Rows are points. The window is the flat piece filled in between its corners: a triangle in 3 columns, a solid with four corners in 4, and so on. A path goes straight from each point to the next, and from the last back to the first. List the points from which the path goes on through the window.

Window:
[[  5.4  -3.7  -9.3]
 [ 25.3  27.0   6.9]
 [-32.7   5.5  -8.1]]
Path:
(1): [ 30.8  13.2 -11.5]
(2): [-15.8  19.0 -30.5]
(3): [-33.4  -0.8   3.3]
(4): [16.6 20.1 22.6]
(5): [24.9 27.2 -2.1]
(6): [ 12.9   6.7 -31.3]
(7): [-7.0 -7.7 15.2]
(8): [-36.9  -7.9  14.3]
(9): [-23.9  16.8 -13.5]
(10): [ 17.5  22.9 -25.9]
(11): [27.4  0.9 18.5]
(12): [16.4  8.0 16.6]
Through the window after points: 2, 4, 6

Window, 6 rows:
[[ 11.0  31.4 -15.6 -38.5  10.3 -12.0]
 [-12.9  22.4  10.8 -27.9 -10.2   7.2]
 [  8.0 -11.5 -21.1  22.2 -15.2  11.3]
 [ -5.7   1.9  -4.4 -49.8 -13.4  -5.0]
 [ 41.0 -29.0   0.5  36.3 -15.0  29.7]
 [-13.0  -1.8   7.8 -26.1  11.5  -7.7]]
Path:
(1): [ 24.9 -17.6 -17.4  17.3   0.6  21.0]
(2): [ 27.9 -26.7   3.1  24.7 -21.7   6.5]
(3): [ -0.5  24.5  17.6 -22.7 -20.7 -25.1]
(4): [-10.1   9.3  -7.5 -29.2   9.1  22.8]
(5): [  8.3 -11.1 -19.8  -5.2   3.8  28.5]
(6): [ 15.8 -14.7  -8.7  12.5 -23.0 -16.5]
(7): [ 16.1   0.2   7.6  21.2 -21.5 -14.7]
(8): [ -2.9 -29.0 -15.1  -5.8  -5.4  39.5]
Through the window after points: 3

Window, 9 rows:
[[-30.1   3.6 -33.5 -40.5   9.9 -16.9 -15.4   6.7  13.7]
 [ 42.8 -12.7 -18.4   7.4  -1.8 -33.9 -21.7  39.6  -5.6]
 [-32.5   0.4   1.5 -39.3  -7.2   1.4  -3.4  13.7 -13.9]
 [ -2.0  13.6   4.2 -64.0  22.2 -10.1   1.5   2.4  11.2]
 [-16.3  -4.9 -22.2 -54.8  -0.3 -15.5  29.4  12.2   6.1]
 [ 29.8 -41.5  27.5   6.8   3.1   5.5   7.2 -17.9  39.6]
 [ 36.8 -11.8  12.6  10.6 -25.6  18.9   8.5 -47.0  21.7]
 [-22.9  20.6   0.5 -26.3  14.5 -31.7  16.0  11.4  12.1]
 [ 31.7 -37.1   7.5  14.5   4.3  -3.8   2.7 -42.6  -8.0]]
Path:
(1): [ -3.0   4.8 -13.6 -28.8   4.5   4.0  17.2   0.6   5.9]
(2): [ -8.5   7.4 -23.8 -24.5  15.7  -2.3   8.9  11.2  -1.2]
(3): [  0.4  -4.7   1.2 -29.1 -19.0 -17.6  -3.8   2.5  -4.2]
(4): [  0.9 -15.5   6.9 -24.4 -17.5 -24.7   0.2 -13.2  16.9]
(5): [ 30.2  -1.4   2.0   4.5   9.2  34.8   7.2 -24.3  -1.7]
(6): [  3.0   2.7  -7.9 -15.4   5.9   3.9  14.2   2.9   4.2]
(7): [ -0.2 -19.6   7.5 -35.8  -9.1 -20.8   8.3  -4.9   6.4]
(8): [ 16.1 -27.8  16.9  -6.2  -0.2 -15.9  -6.0 -19.8  14.8]
(9): [ 27.2 -31.2   4.6   7.1   7.8  16.6  17.0 -18.1  19.3]
(10): [ -4.2  11.9  -4.9 -12.1  15.7  12.2  15.0  19.7  10.1]
(11): [-12.0  -2.9  -3.6 -29.0   3.7 -38.7   3.9 -11.5   8.0]
(12): [  4.3 -12.4  22.7 -47.3 -11.3 -41.9  -5.5 -18.8  27.5]
(13): [ -5.2  -5.7  -7.3 -25.6   7.9   3.2  10.1  16.7  16.0]
(14): [ -3.2  25.9 -12.6  -4.0  31.9   2.2   7.5  11.1   1.4]
(15): [-29.9 -13.1  -4.8 -53.7 -15.4 -43.5   0.5   1.5  18.9]
(16): [ -0.6 -15.9  -3.3 -37.3  -8.8 -16.8  13.3  -3.5  11.8]
Through the window after points: 4, 8, 10, 14, 16
